Each point is reached from the start by the listed moves, each made 0, 1 or 2 times, or once backwards (-1), plus a little noise. Is the number of moves made odd or even? Then give how often each move was made.
In the rows, 128 means zero.

Moves:
(1): [112 157 115]
(2): [100  84 131]
Start: [136 150  96]
Points:
[112 197  61] => even (2, 0)
[164 128 101] => odd (-1, 0)

Moves:
(1): [132 151 120 108 143 129 120 128 137 104 122 140]
(2): [153 111 117 150 139 157 141 122 118 144 115 130]
(3): [135 126 162 129 126 120 126 128 124 135 134 124]
(4): [111 102 128 138 132 117 137 130 133 126 127 124]
(5): [138 138 118 113 136 128 129 137 131 122 111 107]
(6): [117 139 140 135 103 117 112 123 112  96 124 143]
(7): [122 135 123 136 142 126 122 131 126 127 119 119]
(8): [123 139 120 130 123 125 128 122 122 128 113 145]
(9): [110 144 121 136 116 130 151 124 150 137 117 129]
(10): [122 128 134 128 116 151 123 131 131 121 120 137]
(11): [137 131 131 108 133 135 121 118 119 130 144 109]
Start: [136 137 134 115 121 134 147 133 121 154 132 116]
Points:
[121 165 161 106  97 136 151  88 107 180 146 129] => odd (0, 0, 1, 0, -1, 0, 0, 2, 1, 0, 2)
[222 107 185 137 153 247 129 112  69 217 126 126] => odd (0, 2, 2, -1, -1, -1, 1, 1, -1, 2, 1)
[126 169 249 113  31  96  68 127  53  99 144 155] => even (-1, -1, 2, -1, 0, 2, 0, 1, -1, 1, 0)
[168  72 142 119 105 201 144 130  82 164 111 105] => even (-1, 1, 0, 1, 1, 0, -1, 1, -1, 2, 1)
[137 233 182  85  93 133 145 105 113 155 110  78] => odd (0, 0, 2, -1, 1, 1, 1, 1, 2, 0, 2)
[162  84  97 175 193 192 177 108 102 221 111 100] => odd (0, 2, 0, 1, -1, -1, 2, 1, 0, 0, 1)
